Each row of a before or after table is a point. One or more steps were done to the points. Then noise was added and the rows were shuffled. The steps act on columns, c1 being the first. What was done? A step turns or swaps two columns, mirrors them in a line or flattens them onto one, adds a multiple of one to another, or multiplies or shifts one. Angles are multiples of 10 degrees, from the lower column toward the higher: turns from -170 to 170, lines from 10 to 170 but not 90. Use the fewest steps. Two steps may share a column if one is a turn and the other turns, adds or multiplies; they go together, in the order done. Otherwise the lowest column goes first.
In the rows, 128 means zero.

Before, 8 rows:
[[170 104 148]
 [141 152 126]
 [131 130 112]
 [117  97 123]
 [130  71  97]
 [133 113  95]
 [138 158 138]
 [108 188 118]]
After, 8 rows:
[[132 128 107]
 [138 151 141]
 [170  75 155]
 [130  71  87]
 [108 202 116]
 [117 105 122]
 [142 143 125]
 [133 109  86]]
Steps: add -0.7 times c1 to c2; multiply c3 by 1.3

Before (14 x 6):
[[142 123 102 109 102 126]
 [166 132 160  97 111  84]
 [ 83 186 177 123  94 102]
 [116 137 133 115 148  90]
 [121 128 150  92 144  83]
 [114 126 159 143 141 147]
 [139 133 112 144 125 105]
 [154 134 180 156  96 124]
 [104 124 117 160 149  76]
 [162 110 181 161 174  82]
 [105 161 112  86 154 157]
 [146 137 168 162 154  92]
 [111 115 100 109  92 142]
 [103 124 115 159  92 151]]
After, 14 rows:
[[154  77 135 166 150 124]
 [120 105 129 108  93  84]
 [110 158 115 160 104 142]
 [ 82  78 186 162 118 101]
 [104 140 125 114 163  74]
 [163  76 110  88 168  83]
 [143 154 122 151 104 126]
 [105 142 161  96  91 156]
 [114  95 125 117 144 146]
 [118 126 135 107 118  91]
 [167  97 132 142  94  85]
 [138 145 133 134 143 104]
 [102 141 125 168 152 153]
 [147  87 139 109 164  93]]
Steps: turn c2 and c3 by 90 degrees; turn c4 and c5 by 80 degrees

Before:
[[134 116 165 141 104 168 108  94  98]
 [106 103 142 109 138 131 143 130 111]
 [136 142 137 128  79 104 138 192 107]
 [119 122 131 157 124 115 133 126 151]
 [143 132 127 115  90  96 131  90 126]
 [ 92 132 144 121 103  89 132 116 124]
 [ 67  75  87 154 114 139 127  98  75]
 [103 134 133 144  77 152 141 133 111]
 [125 161 164 159 124 135 119 166 107]
 [118 138  68 123 129 113 152  86 125]
 [158 168 137 111  74 141  82 117 147]]
After:
[[135 114 163 140 114  77 108  95  91]
 [119 120 132 156 142 129 133 126 159]
 [104 101 143 112 118 139 142 134 106]
 [126 164 165 160 127 119 118 164 101]
 [ 67  76  89 157 127 104 127  96  62]
 [ 94 131 142 123 182 114 134 112 123]
 [136 138 137 127 189  72 136 190 102]
 [157 166 136 112 159  47  83 114 155]
 [104 132 131 146 149  45 138 134 104]
 [142 132 129 112 190  92 128  88 125]
 [115 138  70 123 142 139 153  83 124]]
Steps: multiply c5 by 1.6; turn c5 and c6 by 120 degrees; multiply c9 by 1.3

Before:
[[102  92 154 128 108 132 134 125 144 118 150 142 108 136]
 [130 139 142 115 155 118 114 131 110 136 117 129 116 132]
 [116  92 138 141 110 108 130 146 128 136 110  99 144 134]
 [118 142 119 120 118 108 138 165 129 104 152 128 130 127]
 [144 125 144 132 148 142 130 132 141 144 111 133 111 114]
 [122  95 121 132 148 128 145 140 118 123 121 144 128 102]
 [148 119 148 159 110 118 130 142 119 111 123 123 140 118]
 [114 115 151 129 127 139 139 121 147 110 142 113 133  90]
 [122 132 118 122 145 137 136 133 120 136 140 140 141 132]
 [101 117 142 138 115 121  99 168 121 135 154 127 132 111]]
After, 10 rows:
[[153 117 149 141  94 122 130 248 115 135 154 127 135 121]
 [139 114 167 138 137 139 122 106 167 110 143  99 125 107]
 [146  91 134 128 123 109 113 182 129 136 109  70 148 137]
 [134  95 136 130 154 128 136 165 107 123 122 159 126 101]
 [129 141 122 141 132 108 114 239 130 104 154 129 117 124]
 [144  92 146 150 122 132 107 120 160 120 150 158 105 147]
 [127 133 117 135 144 137 140 144 112 136 140 152 146 127]
 [116 138 138 134 128 118 158 137  91 135 117 130 119 138]
 [121 125 148 114 138 144 146 141 153 143 111 138 118 124]
 [138 119 151  93 120 118 111 171 111 111 122 117 132 129]]
Steps: turn c1 and c4 by -130 degrees; turn c3 and c14 by 30 degrees; mirror c5 and c7 in the line at 30 degrees; multiply c8 by 3; multiply c9 by 2; add 0.5 times c10 to c13; multiply c12 by 2

Before (10 x 20):
[[110 130 149 130 175 120 109 138 112 136 103 176 110 153 111 156 149 124
  149 126]
 [ 98 119 102 167 131 127 181 108 158 142 123 133  49 112 109 142 107 157
  118 146]
 [132  96 163 110 164 112 117 106  92 141  93 114  99 151 126 139 103 135
  128 125]
 [123 106 176 138 159 120 111  96  86 120 120 114 110 169 150 155 137 135
  165 129]
 [145 151 134 127 153 116 142 101 137 141 114 162 124 130 149 132 151 155
  120 117]
 [114 125 118 117 156 114 117 120 108 132  94 157 114 126 184 133 115 124
  148 139]
 [ 68 113  84 126 129 167 149  75 193  81 141 191  61 108  60 139 109 143
  125 123]
 [141 120 162 158 215 159  86 149 207 168 191 119  60 148 186  72 107 160
  160  81]
 [145 134 114 119 171 124 130 126 115 143 126 107 121 132 148 173 141 158
  134 125]
 [132 142 146 139 157 120  90 112 130 174  99 133 102 143 137 142 133 108
  141 180]]
After, 10 rows:
[[148 129 118 136 113 126 130 124 115 142 120 113 113 134 146 145 141 178
  129 126]
 [130 167 164 127 102 113 118 108  96 138 152 115  98 156 128 138  99 156
  127 128]
 [125 146 174 123 108 120 108  96  85 123 148 115 127 183 153 136 137 149
  161 127]
 [ 72 116  86 206 135 168 150  72 191  81 141 192  94 102  63 126 120 143
  120 122]
 [141  67 165 183  82 161  84 150 209 159 148 115 118 154 190 106 101 204
  161  80]
 [ 99 139 103 231 144 132 178 104 153 139 139 130 127 106 110 132 105 156
  123 144]
 [113 164 115 137 101 115 115 120 108 130 126 155 108 130 183 126 115 145
  143 140]
 [145 140 134 128 131 117 142 100 139 142 102 166 125 129 147 131 143 167
  120 115]
 [130 156 145 151  93 121  87 107 128 177 106 130 129 146 137 134 125 132
  138 180]
 [108 150 148 137  91 118 111 135 111 137 121 175 119 162 108 135 146 155
  149 126]]
Steps: mirror c2 and c11 in the line at 130 degrees; turn c4 and c13 by 60 degrees; add -0.5 times c3 to c4; mirror c5 and c18 in the line at 70 degrees; turn c10 and c17 by -10 degrees; multiply c14 by 1.3; multiply c16 by 0.4

Before (10 x 32):
[[ 97 120 141  94 136  96  67 132 131 142 139 138  74 172  76 104 132 121
  143 161 125 146 105 188  65 105 139 101 116  77 115 137]
 [107 132 114 143  71 154  68 139 102 169  83 112  90 107 104 129 104  89
  120  95 107 101 126 176 111  87 123 159 111 156 178 117]
 [165  91 141 103  85 162 136 134 128  90 157 121  98 171 137 122 129 155
  102  95 142  77 119 133  83 150 165 129 187 142 104 100]
 [ 98 146 131 122 127 144  61  99 122 150  87 175 145  91 150  80 107 147
  163 127  93 102  94 112 121  72 113 127 119 130 101 167]
 [ 96 116 142 133 107 122 146  98 148 141 114 146 132 155 140 152 112  69
  121  86 157 135 151 107 137 151  85 154 170 152 127 121]
 [136 127 107 134 150  84  91 105 115  96 132  99 120  90 148 121 130 133
  152 157 115 103 115 113 135 117  79 150 118 143 187 119]
 [156 112 146 135  93 165 108  85 101 163 102  89  73 126 100  89 164 141
  105 154 164 148 146 112 135 116  98 105 145 102 165 127]
 [179 134 100 142 121  89 137 154 144 131 153 178 125 141 106 135 129 151
  132  95 106 135 156 156 122 143 123 137 121 105 180 111]
 [146 117  90  68  85 173 107 150 143 152  81 124 155 122 125 156  88 150
  132 150 113 137 114 177 116 150 136 145 167 116 109 169]
 [164 159 125 103  94 142 117 125 155 141 144 131 155 166 135 131 163  86
  158  84 155 128 145 164  88  93 160  80 137  85 150 175]]
After:
[[149 112  88  69 125 172 131 161 136 155  81 125 158 101 122 151  88 152
  151 152 107 149 115 176 114 150 106 172 106 121 111 173]
 [ 91 113 140 126 154 124 157  91 148 141 115 149 130 129 143 145 112  74
  139  90 135 148 154 104 142 149 166 159  75 155 128 119]
 [165 157 122 100 101 142 106 123 155 134 145 135 155 121 132 123 170  86
   87  82 180 127 145 165  88  88 100 150  97  89 149 181]
 [165  88 139 107 120 158  97 130 126  87 159 130  92 146 134 161 129 154
  150  94 139  87 124 138  85 150 111 170  56 137 104  96]
 [100 125 132  94 109  99 150 132 129 144 135 136  78 138  73  97 134 126
   89 164 146 124 106 191  63 106  76 116 109  78 117 139]
 [155 112 143 119 113 170 163  83 103 163 103  89  68 131  98  86 164 143
  142 154 172 118 138 109 138 122 125 163 116 106 161 137]
 [109 135 111 147 115 157 159 137 104 167  74 110  92 128 105 145 103  83
  144  98  88 112 123 178 113  86  82 188 153 153 173 119]
 [181 134 102 153 122  86 131 157 142 127 157 182 130 130 103 130 130 147
  112  97 105 138 155 152 119 145 137 128 127 106 179 110]
 [ 98 146 128 114 114 140 180 102 120 149  83 175 145  89 151 108 108 148
  127 127 107  77  87 117 125  75  80 125 155 130 102 168]
 [142 131 105 125 145  89 184 100 112  95 138 101 125 101 148 141 128 132
  127 152 100 103 111 109 134 120 120 112 157 146 189 117]]
Steps: add 0.3 times c8 to c4; turn c21 and c28 by 40 degrees; turn c5 and c28 by -70 degrees; turn c7 and c27 by 120 degrees; turn c14 and c29 by -140 degrees; turn c14 and c19 by 130 degrees; turn c16 and c22 by 40 degrees

Before:
[[116 152  96 120 143 142 184 141 118 144 100  89 118 125 117 151 138 161
   97 150 141 142  97 132 137 151 120  95 111 132 136 106 126  93 145 150
  117  97 138 146 127 158  77 131 131 110 138 151 168 118 147 151 146 118
  148 161 141 130 147 117 104 100 173 104]
 [121  80  78 181  92 109 124 134 128 130 120 141 160  99 159 137 145 151
  131 151 142 153 131 128 121 185 137 110 120 102 132 148 118 187 106 105
  136 158  87 119 177  75 164 121  84 194 107  71  73  72 181  70  97 129
  113 105 110 176  97 114 146  80 133 147]
 [ 84 121 116 116 146 117 196 120 124 133 135 144 118 119 130 124 124 146
  101 170 177 120 120 124 145 163 103 126 145 114 103 143 165 113 119 169
  111 113 147 129 138 153  68 122 150 108 117 151 142 148 150 144 163 108
  129 105 146 119 130 159 112 102 165 117]
 [138 175  94 170  94 123  70  70 119  78 142 135 134  79 130 146 119  94
  144 106 118 144 156 120 130 126 172 157 130 127 141 138 126 118 119 152
   98 141 132  88  60 132 130 135 173 119 107  91 112 174  98 138  90 115
  113 122 139 182 108 141 133 170 105 164]
 [144 106  96 176 108 137 142  95 151 129 117 168 141 132 194 150 156 113
  144 131  99 144 141 104 125 165 131 131 125  53 143 122  97 164  97 108
  146 160  96 124 160  81 143 111 100 183 118  96  59  67 158  92 123  93
   91 115 116 141 106 111 117 163 104 147]
 [ 73 160 112 136 130 131 172 140 123 133 136 113 108 126  87 130 139 165
   82 194 139 136 109 122 171 171  78 118 145 134 111 104 158  97 122 154
  156  94 131 151 114 153 109 140 127  94 122 180 166 136 179 188 112 120
  138 116  97 103 118 112 102 123 162 118]
 [100 145 129 112 135 151 167  84 113 130 102 121 108 110  99 140 120 122
  130 185 153 132  98 131 156 178 107  99 150 106 121 118 183  92 126 165
  136  86 119 162 141 166 108 134 141 121 137 131 190 120 191 163 166 125
  168 133 133 138 105 147 100 107 170 122]
 [113 164  99 106 103 138  65 121 146 100 156 124 101 122 123 137  97 113
  173 117 126 148 157  87 123 113 177 115 120 141 117 129 146 144 139 155
   85  91 145 114  47 137 160 125 188  74 131 104  97 144 129 114  75 129
  127 137 149 135 112 148 110 202 125 172]
 [127 159  93 154  93 137  68 120 133  85 153 123 155  81 141 104 128 131
  172 144 118 143 140 128 128  84 158 155 162  86 104 141 133 132 101 105
  131 108 111  79  80 133 148 133 159 121 146 126 117 139 112 118 111 113
  103 122 185 166 109 134  86 166 120 149]
 [ 96  66 105 195 123 106 132 136 180  82 116 158 158  97 116 149 128 154
  137 152  91 127 176 127 101 167 159 127  88  70 120 135 133 162  95 112
  105 181  84 129 195  94 160 117 109 171 101  64  90  68 170 105 129 134
  119 138 113 140  85  98 135 104  92 123]
 [112 157 131 140 145 109 151 120 103 154 100 146 124 148 117 141 110 145
  116 159 166 155 100 112 168 166 106  81 136 114  82 111 145  70 150 137
  138 131 150 123 157 176 110 153 136 120 140 162 169 141 162 119 137  84
  141 117 130 127 130 133  99 128 127 117]
 [120 168 126 155 162 148 185 126  98 150 144 106  91 118 127 126 130 142
  111 173 182 152 116 147 152 170 134 102 128 134 100 113 152 105 141 174
  148  91 178 131 145 127 125 128 125  97 172 149 154 139 164 155 182 105
  134 131 105 129 113 115 117 132 156 101]
 [ 99 180  92 154  72 136  73  95 137 118 124 158  84  83 129 154 109 108
  155  94 140 160 174 146 111 120 164 128 153 105 145 176 124 143 127 157
   96 107 147  73  60 131 167 129 153  68 133  76 112 127  84 134  65 133
  152 130 176 122 113 128 109 169 105 130]]
After, 13 rows:
[[ 84 120 106 116 147 118 197 119 126 132 134 144 119 117 129 138 125 147
  100 171 177 118 120 123 142 163 103 143 146 116 104 142 165 159 119 168
  120 113 146 128 141 154  69 121 150 109 118 150 143 149 151 143 164 138
  129 104 145 118 131 141 111 102 165 132]
 [110 157  97 141 144 109 149 119 102 154 100 146 125 148 118 129 111 147
  116 159 167 154 101 112 171 165 105 104 136 115  83 112 146 176 149 137
   88 130 150 125 154 177 110 151 136 122 141 160 169 142 162 118 137 156
  141 117 131 126 131  96  99 129 128 112]
 [114 163 110 105 101 137  65 121 146 101 155 126  99 122 122 118  97 113
  171 118 125 148 156  87 125 113 177 164 122 143 118 130 147 128 138 153
  102  90 143 112  47 137 162 124 187  73 132 103  97 142 128 113  76  77
  126 136 150 134 113 152 109 202 122 116]
 [120 168 109 155 163 148 186 126  96 151 145 106  90 119 127 139 131 142
  111 173 182 152 117 147 148 170 133  99 127 135  98 113 152 137 141 175
  111  91 177 132 145 125 124 129 125  97 173 150 155 140 164 154 183 159
  134 131 106 128 112 105 117 133 157 136]
 [127 160  94 153  93 139  69 120 131  86 153 124 156  82 142 150 129 131
  171 144 118 143 140 129 120  85 159 135 162  87 103 142 134 128 102 106
  153 108 110  80  81 131 147 134 159 120 146 126 117 139 112 117 111 100
  103 123 184 166 110 135  86 165 120 128]
 [145 107  80 176 107 138 143  97 153 128 117 169 142 132 195 106 156 114
  143 131 101 145 141 103 133 165 131 113 124  54 142 121  97  89  95 109
  138 161  96 124 160  83 143 112 100 183 119  95  58  66 157  92 123 114
   90 115 117 144 105 138 116 162 103 117]
 [ 74 161 110 135 130 131 172 139 124 132 138 113 108 125  86 139 139 166
   82 194 138 136 110 121 170 170  77  99 143 133 111 105 159 141 120 154
  129  93 131 151 116 154 112 139 127  94 121 182 164 136 178 188 111 130
  138 116  96 103 118  96 100 126 162 140]
 [139 175  99 170  95 121  70  69 118  78 144 134 132  79 130 111 118  93
  142 107 119 143 155 120 137 127 172 166 128 128 141 138 125 143 120 151
  146 142 132  88  60 132 130 134 173 120 107  92 111 174  98 137  89  89
  114 122 139 181 108 132 133 171 106 118]
 [120  79  97 181  91 110 126 133 128 130 123 142 160  99 159 117 146 149
  133 152 142 153 130 128 125 186 139 115 119 104 133 148 118  74 107 103
  116 159  87 118 177  75 165 120  85 194 105  70  72  72 180  69  98  89
  115 104 109 178  95 154 146  80 133 146]
 [100 146 126 111 134 151 168  83 113 130 102 122 108 112 100 126 119 122
  129 185 155 133  96 129 158 178 108 110 150 104 121 119 182 167 126 165
  106  87 118 162 141 166 108 135 141 121 138 131 191 121 191 164 167 133
  168 133 132 140 103 121 102 105 172 131]
 [ 96  65 117 197 122 106 130 135 180  82 115 156 156  99 117  98 128 152
  136 152  91 127 175 126 109 168 160 150  86  69 120 135 134  83  94 113
  120 180  84 130 196  95 163 117 110 170 101  63  91  67 169 106 128 119
  119 138 113 141  85 127 133 106  93 147]
 [ 99 180 110 153  71 134  72  97 138 118 125 159  85  84 130  97 110 107
  156  96 139 160 173 147 122 120 163 159 152 105 144 177 126 115 128 158
  116 108 146  74  60 132 167 130 154  67 134  75 111 126  83 135  66 105
  153 130 175 122 114 136 110 168 102 150]
 [116 153 101 119 143 142 186 141 118 144  99  87 117 127 117 109 138 161
   98 151 142 142  96 132 144 150 121 128 110 131 136 106 126 148 145 150
   95  97 138 146 129 157  76 131 131 109 140 152 169 118 146 152 147 136
  148 162 141 129 148  98 104 100 173 158]]
Steps: turn c3 and c54 by -50 degrees; turn c54 and c64 by 130 degrees; mirror c16 and c25 in the line at 80 degrees; turn c28 and c37 by 70 degrees; mirror c34 and c60 in the line at 70 degrees

Before, 9 rows:
[[123 114 124 116 124 146 151 131 140 127 141  96  86 147 130 117 122 115
  113 144 111 112 124 143 120 135  84 133 152  96 119 123 152 104 111 108
  156 145 115 122 118 133 136 163 124 123 138 106 112  27  99 106 149 152
  157 126 103 117 140 122 124 138 145 141]
 [109 192 140 135 126 118 143 134 131 130 142 144  89 142 145 127 108 152
  130 143 124 135 138 133 146 137 117 121 156 145 129 150 123 153 129 123
   99 132 116 130 147 142 145 160 131  90 132 152 138 142  99 109 125 141
  120 100 106 106 135 133 128 106 137 109]
 [112 139  91 122 160 134 149 129 125 141 148 159  99 139 159 128 111 102
  115 148 113 139 120 128 126 127  79  98 112  74 111 116 135 107 110 137
  118 143 102 134 152 115 141 145  57 134  93 124 139 124 156 100  92 118
  122 143 190  63 127 118 155 136 124 141]
 [147 108 134 123 124 117 139 135 131 133 118 121 149 152 134 152 144 134
  126 138 123 141 119 139 140 144  69 111 128 139 127 124 121 117 128 103
  117  83 107 137 114 139 129 152 122  93 128 117 140 151 103 151  92 109
  122 136 116 132 145 140 135 127 144 135]
 [127 120 141 123 140 120 159 131 118 135 147 140  93  99 137 132 106 100
  112 145 126 108 136 136 123 139  94 109 138 154 119 123 124 152 120 107
   86 132 140 134 113 131 134 153 132 108 112 139 129 141 124 133 120 104
  122 143 117 156 125 124 148 119 108 135]
 [114 101 112 182 118 105 134 157 116 130 145 155 158  90 137 147 107 148
  207 150 120 155 155 142 117 145  87 117 126 147 116 118 127  82 126 102
   94 120 135 144 136 171  99 106 136  86 124 160 126 146 139 126  92 143
  154 142 129 156 115 119 165 101 142 104]
 [119 134 135 118 121 108 151 134 114 126 141  95 114 117 152 118 111 149
  127 114  89 120 132 128 146 124  67 119 134 154 126 116 136 128 117 118
   97 130 123 110 149 113 136 165 132  91 122 126 127 125 123 137 230 146
  127  94  99 146 151 131 119 124 131  87]
 [103 114 137 123 137 115 184 150 154 122 131 160 125  86 140 138 137 148
  112 130 129 116 127  95 132 131 249 133 117 141 166 126 125 144 110 113
  141 125 184 138  92 114 142 150 137  82 131 115  59 137 128 101 113 135
  116 138 111  97 149 157 172 134 129 138]
 [160 123  77 111 139 106 158 136 148 144 148 151  92 120 174 105 129 118
  124 147 117 129 123 128 133 130 171 132 157 151 111 129 126  98 131 125
   86  65 127  88 153 104  87 148 110 217 125 116 138 146 106 101 175 153
  128 142 155 153 131 120 121  74 139 142]]
After:
[[109 192 140 145 127 118 141 134 129 130 157 143  91 141 144 130 111 150
  129 145 127 138 138 133 146 136 118 120 118 143 127 151 120 156 130 123
  100 134 118 110 156 141 145 159 130  88 131 154 140 142 100 129 125 127
  123  97 109 126 136 133 106 106 136 108]
 [113 139  93 117 160 135 146 132 126 141 117 157 101 137 158 130 113 103
  120 149 113 139 120 127 126 128  81  99 104  73 112 118 138 107 110 137
  121 144 100 137 166 115 141 147  57 132  92 125 138 126 154 130  95 131
  121 143 189  99 126 118  66 137 127 143]
 [147 107 134 106 126 116 138 135 133 133 129 119 150 152 134 151 143 135
  128 136 123 141 122 140 136 143  70 112 135 137 127 125 123 118 127 104
  118  83 107 123 102 137 129 151 122  94 126 117 137 154 103 130  92 127
  125 134 118 121 146 140 129 129 143 136]
 [123 115 122 148 124 145 153 133 137 126 155  96  87 146 129 120 121 115
  115 144 111 111 124 142 118 135  83 130 119  95 120 123 151 103 111 106
  153 145 114 131 136 133 137 163 127 122 136 106 112  27  98 107 149 145
  157 127  89 132 140 121 116 139 147 140]
 [121 139 135 144 121 108 152 131 114 127 135  98 114 117 150 116 110 147
  124 114  88 120 131 130 146 125  67 120 116 156 124 117 140 129 118 121
   98 131 123  90 136 112 136 164 133  92 124 126 125 123 124 150 232 144
  127  95 117 136 151 130 146 124 132  86]
 [103 114 137 131 139 117 184 151 155 121 119 160 126  87 140 140 136 145
  112 129 128 116 128  96 134 133 250 132 126 139 166 124 123 144 110 112
  140 124 181 134 128 117 142 153 137  81 132 113  59 136 126  81 115 134
  115 140  79  85 148 157  94 135 127 138]
 [125 119 142 104 139 119 157 133 118 134 140 142  94 101 137 133 107  98
  110 144 126 108 139 138 121 139  93 111 113 155 121 123 124 152 121 107
   87 130 141 139 115 130 136 150 131 108 112 137 130 141 125 124 122 122
  121 142 110 108 125 127 155 117 108 135]
 [116 103 112 162 116 107 134 159 117 127 132 154 158  89 136 145 107 145
  208 149 124 156 152 144 117 144  85 117 110 147 116 116 128  80 125 104
   93 118 137 152 136 172 101 106 136  86 123 162 126 146 141 132  92  81
  155 142 132  93 114 118 156 102 143 103]
 [160 122  76 148 137 107 157 136 148 146 160 151  94 120 176 105 128 118
  126 146 117 129 120 127 132 131 170 133 111 152 111 129 126 100 134 127
   87  67 130  83 166 101  87 150 110 215 123 118 140 145 107 130 179 152
  128 142 156 133 129 118 153  72 139 140]]
Steps: turn c4 and c54 by -70 degrees; turn c11 and c29 by -80 degrees; add -1 times c25 to c40; turn c41 and c52 by 50 degrees; add 0.7 times c52 to c57; turn c58 and c61 by 90 degrees

Before:
[[177 117 185 103 164 106 142 125 165 149 104 145 157 130 140  84 169 121
  117 141 156 131 124 146  83 122 148 138 150 128 126 109 142 145  96 155
  105 147 126 117 106 124 137 113 134  98 153 151 139 120 151 129 125  91
  139 124 128 132 134 129 120 146 121 102]
 [144 101 122 127 117 125 159 107 107 147 137 149 116 157 106 122 118 114
  101 142 122 126  95 143 127 150 100 109 132 135 100 118 100 134 159 138
  148 108 128  69 131 156 151 154 102 131 114 134 135 112 121 143 143 108
  136 138 167 156  98  97 151 136 129 153]
 [114  97  96 146  74 166 142 109  94 128 154 150 115 127 119 159 104 105
  134  82 130 172 116 136 153 125  93  94 122 139 112 126 125  96 140  91
  149 117 161 104 151 175 161 124 110 156 132 110 116 135 107 127 148 124
  121 129 165 143  89 108 141 106 133 141]
 [159 127 138 113 149 101 123 105 110 151 132 147 157 136 130 107 133 115
  115 141 147 121 112 150 105 168 122 109 136 150 140 139 112 146 110 149
  107 135 141  81 140 139 145 152 139 113 119 154 149 114 109 106 165  92
  120 150 159 149 102 115 109 144 102 127]
 [122 145 127 166 103 134 106 154 121 104 138 154  89 122 179 134 114  85
  126 132 139 134 156 120 139 156 107 162  98  86 135  95 153 134 140 108
  155  91 154 159 113 126  79 108  81 127 133 112 108 134 154 140  87 133
  101 101 154  87 102 138  90  58 156 108]
 [165 118 148 100 156 101 140 137 127 167 138 135 157 135 130 109 150 141
   98 179 107 132 140 137  82 140 146 122 152 148 143 135 139 127  95 157
  126 116 130 100 119 135 127 114 120  88 123 159 140  95 131 121 119  94
  132 109 130 110 121 108 115 140 102 114]
 [147 112 110 162 128 154 135 106  93 176 145 143  98 140 119 166 112  94
  126 107 129 152  78 125 124 156 106 117 126 124  97 128 104 119 147  99
  167 107 160 104 137 154 144 131 101 150 146 102 143 122  86 111 148 125
  117 139 185 149  92  80 148 110 113 134]
 [186 125 166 119 161  64 154 141 155 134 128 109 156 123 134 108 165 118
  121 128 134 133 129 129 102 122 157 138 172 127 168 128 139 164 114 173
   75 137 119 102 106 124 142 110 125  80 111 123 128  78 136 110 126 103
  117 104 131 131 117 116 118 133 120 116]
 [119 161  81 170  86 145  87 175  90  74 126 150 111  99 158 152 151  80
  136  92 151 159 152  92 163 153 128 159 117  84 126  88 149 152 124 100
  158 100 155 146  85 123  97 101  74 145 163 105 106 158 152 156  96 153
  109  86 108 123 131 129 107  70 116 104]]
After, 9 rows:
[[148 113 114 164 111 151 138 162  94 180 144 143 101 140 119 160 112  94
  127 104 129 123 159 125 123  81 104 119 128 122  96 145 102 101 146 101
  167 103 163 102 133 151 142 133 101 148 144 103 141 123  87 111 146 125
  119 144 187 151 111  83 147 108 113 143]
 [120 146 146 166 111 135 105 111 119 105 137 151  90 122 178 133 112  84
  127 132 139 107 101 120 142 116 106 165  98  85 138  86 153 109 145 110
  155  90 154 158 116 125  79 107  84 127 133 112 110 131 159 138  89 136
  100 100 155  88 118 140  86  53 155  78]
 [141 102 134 130 120 125 160 145 106 150 137 150 117 157 105 121 119 112
  104 143 123 145 148 142 124  94  96 107 130 134 102 133 100 118 157 135
  146 114 126  70 134 153 149 157 103 130 114 132 134 111 121 144 140 110
  134 139 167 155 116  99 150 137 128 192]
 [175 119 134 107 196 108 140 134 163 146 102 146 158 131 139  81 166 120
  117 142 161 127 141 147  81 129 147 140 148 131 125 113 141 244  97 153
  103 150 127 116 103 119 136 111 135  99 154 151 140 116 149 130 124  87
  139 125 129 130 130 128 121 148 123  65]
 [159 129 117 114 149 102 121 142 108 151 134 147 161 137 130 107 133 117
  112 141 146 150 118 147 105  87 124 106 136 148 140 145 109 181 107 148
  110 135 140  84 139 142 143 151 138 116 119 155 147 115 111 107 165  92
  119 150 160 147 116 115 109 143  99 126]
 [113  97 147 147  66 166 141 169  93 129 153 148 115 128 120 160 104 105
  134  84 131 105 140 135 151 126  93  96 121 140 112 130 127   8 142  91
  153 116 162 104 152 177 159 124 109 156 134 111 116 134 111 127 150 124
  120 128 166 145 110 110 141 102 133 165]
 [168 117 120 104 162 104 139 121 126 167 138 135 157 136 131 108 150 141
   96 178 108 117 112 134  82 123 147 123 150 150 147 129 140 178  97 155
  127 118 131 101 117 134 126 112 121  86 125 156 143  96 127 120 119  92
  129 110 131 107 128 111 110 137 101  93]
 [116 164 128 169  65 145  91 111  91  74 125 152 109  98 157 153 148  81
  138  91 150  72 105  91 164 110 129 158 118  85 125  84 151  57 126 100
  157 101 151 145  84 120  98 101  73 144 161 110 108 158 153 157  97 153
  103  83 106 122 129 129 109  71 118  67]
 [188 128 128 123 177  62 157 121 156 136 129 110 154 126 139 109 165 119
  120 129 134 115 132 130 106 134 156 136 173 129 168 128 138 236 111 176
   71 133 120  98 106 122 141 112 125  81 112 123 127  82 135 110 125 102
  114 105 131 133 127 116 118 133 121 100]]
Steps: turn c3 and c5 by 50 degrees; add 1.5 times c5 to c34; turn c8 and c22 by -140 degrees; turn c23 and c32 by -20 degrees; turn c23 and c26 by 150 degrees; multiply c59 by 0.4; multiply c64 by 2.5
